Each row of a before or after table is a point. One or more steps were done to the points. Then noise was added and the rows were shuffled. The steps act on columns, c1 being the first. What was done? A step turns or swaps two columns, mirrors them in a line or flattens them onto one, adds a multiple of one to another, or multiplies or shifts one. Angles are multiples of 10 degrees, from the lower column toward the higher: turns from -170 to 170, lines from 10 to 170 but not 90. Use the fewest steps. Two steps may share a column if one is a turn and the other turns, adds or multiplies; they go together, in the order done. Otherwise the lowest column goes first.
(in the rows, 128 means zero)

Before:
[[140 141]
 [141 164]
 [107 171]
 [176 139]
 [144 183]
 [170 110]
 [116 111]
 [111 104]
 [139 152]
 [100  97]
 [156 160]
 [131 126]]
After:
[[150 143]
 [ 73  86]
 [ 94  94]
 [184 150]
 [104 101]
 [135 117]
 [154 155]
 [214 100]
 [222 129]
 [158 173]
 [154 131]
 [ 85 160]]
Steps: multiply c1 by 2; shift c2 by -10

Before:
[[177 108 142 123  91 107]
 [112  82 101  97 109 101]
 [109 100  28 112  80  80]
 [133 116  43 100 132 138]
 [157 120  80 120 119 137]
 [146 115 175 108  98 110]
 [ 73 113 100 140 166 129]
 [ 78 183 100 145 158 139]
 [120 122 137 122 173  90]
 [141 142  92  64  59  91]]
After:
[[119 122 138 123 172  80]
 [109 100  28 113  81  69]
 [114  83 102  97 109  91]
 [ 71 114  99 141 166 119]
 [141 142  90  64  60  82]
 [178 108 141 123  91  98]
 [156 120  81 120 120 126]
 [134 116  43  99 132 130]
 [ 77 184  98 144 158 128]
 [146 115 176 108  97 100]]
Steps: shift c6 by -10

Before, 8 rows:
[[100 136 119 145 124 111 129 108 163 124 156  84]
 [156 141  85 151 102 129 166 188 111  99 153  80]
 [  7  88 201 110 149 136  91 135 129 180 143  94]
 [151 161 137 153 144  98 163 121 112  99 106  94]
 [155 160  73 143 124 132 202 132 109 133 148 123]
 [149 162  78 130 136 143  96 182 114 113 144  89]
 [138 106  99 138 118  97 106 125 122 102  63  87]
 [ 99 151 124 147 106 118  98 156 119  91 116 128]]
After:
[[101 133 119 144 123 111 130 108 173 123 156  83]
 [  8 111 201 110 151 137  92 135 139 181 143  96]
 [ 99 137 125 147 106 119  97 155 127  91 116 128]
 [150 143  76 131 136 143  96 183 122 113 144  87]
 [157 133  85 151 101 129 167 190 121 100 153  80]
 [156 142  73 144 124 133 201 132 118 132 148 123]
 [139 119  97 138 119  97 105 126 131 104  63  87]
 [153 142 137 153 143  97 162 120 121 100 105  96]]
Steps: multiply c2 by 0.4; shift c9 by 10

Before:
[[ 97  65  98 152 103 179 181 116 148 132 152  85 178 188  69  87  88 173
  134  71]
 [ 61 184 118 103 111 147 111 173  88 161  91 190 111 105 160 145 134 130
  162 101]
 [146 122  63  80 149 143  55 117 154 136 142  99  99 150 100 118 166 115
   99  66]
 [126 118 134  65  98 139 116 154 101 194  81 163  92 112 125 173 171 111
  124 131]
 [ 51 127 164 157 189 176 139 161  97 106 144 127 119 122 115 108 163 109
  146 138]
 [135 153  99  97 100 155  99 133 169 140  75 131  92 171 119 182 143  68
  134  85]
 [120 108 110 159 118 130 173 127 158 124 181  60 198  95  77 156  86 184
  134 119]
 [110 198 155  91 143 154  96 153  92 193 132 198  95 153 135 170 135  98
  117 138]
 [129 189  98  83 113 117 117 164 121 164 107 169  80 158  90 144 190 108
  163 128]
 [174 108  78  74 125 124 100  73 158  95 128 160 104 135  55 140 136  91
  115  56]
 [ 74 137 121 107 157 145 110 202  64 124  95 161 123 166 151 114 108  99
  153 179]
 [100 101 162 157 107 181 128 146 156 100 149 109 152 141 117  65  93 178
  162 147]
 [135 146  90  70 113 126 121 153 166 185 127 144  68 107  84 135 117  65
  120  84]
 [ 76 121 115 119 150 183 191 116 143  82 142 101 148 158 150  68 116 160
  119 150]]
After, 14 rows:
[[146 120 120  83 150 145  55 118 156 138 141 100 194 150 103 155 162 116
   99  67]
 [ 75 137 122 106 158 147 108 205  62 125  97 160 133 166 153 140 107  98
  153 179]
 [136 152 177 100 102 155  98 130 169 138  76 129 174 174 118 108 144  71
  133  83]
 [119 107  87 159 116 128 172 127 158 126 182  60 131  95  80  62  87 183
  136 118]
 [ 76 120  74 118 151 182 189 115 143  81 144 101 120 162 152 162 114 159
  120 150]
 [108 199 186  89 142 153  96 155  93 192 133 197 118 153 135 117 135  96
  118 136]
 [101 102  85 155 110 183 130 147 156 102 151 109  75 142 119 159  93 177
  163 148]
 [ 96  66  59 148 102 177 181 119 147 133 157  85 131 186  71 127  86 173
  133  71]
 [ 62 183 146 103 111 149 110 177  90 163  93 186 145 106 158 126 133 132
  161 102]
 [134 146 162  71 113 125 121 156 166 183 127 142 184 107  83 164 116  67
  120  83]
 [132 189 163  83 115 118 117 164 122 162 108 167 172 159  90 145 191 110
  164 126]
 [ 51 128 136 155 191 175 140 162  95 104 146 127  90 123 115 149 162 109
  147 138]
 [176 110 134  73 123 123 101  73 155  94 129 163 185 134  54 136 139  90
  114  55]
 [125 117 183  66  98 139 117 153 101 194  80 163 140 111 123 114 172 111
  122 131]]
Steps: turn c13 and c16 by -140 degrees; turn c3 and c13 by -70 degrees

Before, 12 rows:
[[ 83 157 117 142 150  78 172  60  96 164  72 153 107 172 177 134 159  53
   71 182 154 108  94 145 158 151 143 113 160  79 151 172 103 129 189  86
  168 107 199 121 147 168 147 193 114 175 146 135 116  75  77 117 100 156
  180 160 148 145 127 114 114  88 161 142]
 [136  83 159 179 123 127 132 126 157 129  81 171  55 131 102  97 161 162
  138 153  61 170 125  86 113 127 193  98 104 103  70 177 109  83 164 170
  121 102 109 128 171 149 103 106  78 113  92 179  90 115  83 110 111  83
   68 118 119 160 122  87 131 139  82  83]
 [113 156 197 115  84 110  84  96 127 120  78 118 132  86 186 122 112 156
  119 183  77 134 160 130  90 139 129 134  99 133  81 145 115 118 158 110
  108 175 164  92 176 142 149 104 105 121 118 129  93 164  79 145 149 135
  156  88 111  84 127 182 127  71 139 124]
 [156 129 156 194 152  85  84  65 106 158  59 159  91 107  81  88 172 140
  177 158 171  64 126 108  89 145 116 128 169 159 154  88 109 115 171 193
  109  81 138 117 176 109  79 200 150 206  80  92 105 160 131 141  90 153
  123 155 126 169 146 101 149 120 129  89]
 [143  86 122 159 119 122 112 131 112 171 143 170  91  95 139 106 101 167
   99 129 127 107 113 134 125  77 102 122  98  48 132 123 123 117 122 124
  110 131 111 123 119 142 155 115  88 189 118 185 138 123  70 128 121 180
   96  92 105 183  87 177 106 134 186  98]
 [189  68 114 118  64  88 152 109 145  64 138 131 150 165 168 123 154  60
  155 139 149 122 105 102 122 124 134 172 192 131 174 174  80 171 124 105
  143 113 198 104 134 160 131 152 135 102 106 122 122 125 114 146  84 125
  102  57 150 126 148 142 133  84 151 145]
 [ 93  77 200 181 105 109 119 141  73 130  93 136  74  69 116 119 125  99
   73 137 133 158 159 192 141 183 167 134 175 132 175 104 120  90 121 174
  156 137 126 184 106 149 167 115  63 129 168  88 140 120 122  54  92 128
   89  70  76 149  82  81 172 115 132 161]
 [126  69 166 144 175 184 147  97  79 130 122 169 147 143 119 123 146 128
  178 121 135 123 106 164  88 182  89 127 106 127  72 181 108 179 106 179
   84  91 145  87  94 104 140 205 125 185 191 155 142 164  93 101 136  94
  143 166 171  79  98 166 193 150 107 120]
 [110  79 165 149 155 178  99 113  75 104 154 124  92 145 128 138 101  91
  107 107 149 166  98 111 146 185 117 139 150 115  67 154 193  93 157  85
   89 154 173 119 166  66  98 149 107 121 172 168  80 104  77  85  96 131
  176  58 147 110 144  72 193 120  86 165]
 [ 86 168 152 145 137 142 175 112 112  87 125 181  86 131 120  68 168 169
  158 172  66 151 147 167 177 137 106 163 136  97 133 128  95 176  81  80
  104 123  98 155 162 169  68 160 131 219  96 176 137 146 155  96 148 180
  179 142  87 129 114  91 119 110  80 118]
 [ 80 167  96 154  89 175  85 143 179 116  76 117 169 132 165 115  85  84
   97 140 144  94 140 135  69 135 116 206 180 130 154  79 190 158 174 105
  106 104 153 121 137  67 119 168  39 170 149  90 131 103  91  93  99 164
   83 130 156  80 146 162 109 174 192  79]
 [121 102  97 131 110 130  90 156 150 171 164 135  74 164  94 151 151  56
  165 122  98 122 184 148 183 152 124 139 181 138 184 108  79 186 167  88
  162 136 131  91 121  59 124 114  91 195 117 146 116  67 135 157 163 108
   80 159  59  69 141 114 103  96 180 124]]
After (12 x 64):
[[108  81 160 144  54 183  97 115  75 100 149 128  88 102 112 135 100  93
  103 107 134 165  95 105 147 185 114 139 150 115 124 157 195  98 152  84
   91 155 174 127 167  67  99 149 103 124 173 170  83 101  80  88  95 133
  172 126 150 113 147  75 190 122  84 166]
 [138  88 125 162  97 122 112 127 113 170 143 171  91 139 140 106 108 165
   99 132  99 108 113 133 124  76 100 124  94  49 128 122 122 119 120 122
  108 133 106 122 119 146 159 115  83 190 117 182 139 122  68 125 120 184
  101 152 107 182  86 180 110 134 186  98]
 [138  88 156 180 126 127 135 126 158 137  83 171  59 192  94  96 167 161
  142 152 155 168 122  86 113 128 194  98 104 102 122 175 112  85 165 169
  124 100 108 130 168 156 101 107  75 114  92 180  91 115  82 112 114  79
   73 133 119 162 124  88 129 139  81  87]
 [122  68 165 145 150 187 150  98  76 129 122 166 147 113 108 122 149 127
  181 126 138 121 106 156  87 182  87 126 110 122 121 185 105 176 108 180
   84  92 146  86  98 105 140 207 128 184 195 154 141 164  88 103 133  95
  145  64 170  81  99 167 193 150 108 120]
 [ 88 154 114 139 156  82 171  64  96 166  74 152 109  90 182 133 158  56
   71 182 161 110  89 142 159 154 139 114 158  75 134 174 101 131 190  89
  170 109 194 117 148 167 149 195 118 176 149 133 116  79  75 112 101 159
  178  93 148 141 127 114 110  86 160 140]
 [188  69 110 119  78  85 155 107 147  67 138 134 156  99 173 122 157  63
  159 136 153 119 101 104 119 123 136 176 191 129 134 176  77 175 118 100
  145 114 194 106 132 159 134 151 130 103 106 121 123 124 110 147  88 123
  101 216 150 125 149 144 133  88 150 149]
 [121 102  97 132 161 125  91 157 147 171 166 136  76 144 105 145 152  55
  168 121 172 119 186 153 181 149 127 144 180 140 123 108  76 190 172  88
  162 135 127  90 122  59 123 115  93 197 119 148 118  67 138 161 164 109
   79 130  63  66 143 115 103  94 181 124]
 [ 91  78 199 180  83 110 120 143  76 133  90 132  74 148 126 120 126  98
   76 137  73 155 158 191 143 184 170 132 172 136 127 104 120  86 125 173
  154 135 126 183 106 146 172 119  59 133 164  83 138 119 115  54  95 130
   89 168  77 147  84  82 174 117 129 158]
 [ 80 168  96 154 145 173  88 146 179 113  78 117 169 114 165 117  86  86
   96 135 127  94 140 135  73 134 115 201 183 128 134  76 187 160 176 106
  107  99 152 120 140  63 121 171  41 170 149  93 131 100  92  90 103 164
   83 162 158  78 138 162 111 172 195  81]
 [160 125 152 190 145  85  83  69 108 160  58 153  93  94  86  88 172 143
  178 158  92  64 124 111  89 144 117 125 170 157 121  86 108 113 171 193
  105  80 142 112 173 111  81 198 150 206  77  90 102 160 134 143  96 156
  119  97 124 172 145 101 149 121 128  89]
 [113 158 197 116 104 113  87  96 122 120  76 118 133 187 180 122 113 156
  115 177 110 130 161 130  93 135 128 131  96 133 136 145 112 116 156 108
  106 173 165  96 177 142 145 108 108 120 118 132  90 167  81 145 152 134
  157 187 113  84 129 185 124  67 138 124]
 [ 84 165 153 145 142 141 169 107 112  84 127 181  86 188 121  69 163 171
  159 173 151 152 147 169 174 137 110 165 139  97 129 124  96 174  76  79
  103 127 102 156 159 169  71 158 130 221  98 174 134 145 154  99 148 181
  178 115  91 128 115  90 118 108  84 119]]
Steps: turn c5 and c56 by -110 degrees; turn c14 and c21 by 110 degrees; flatten c15 and c31 onto the line at 10 degrees
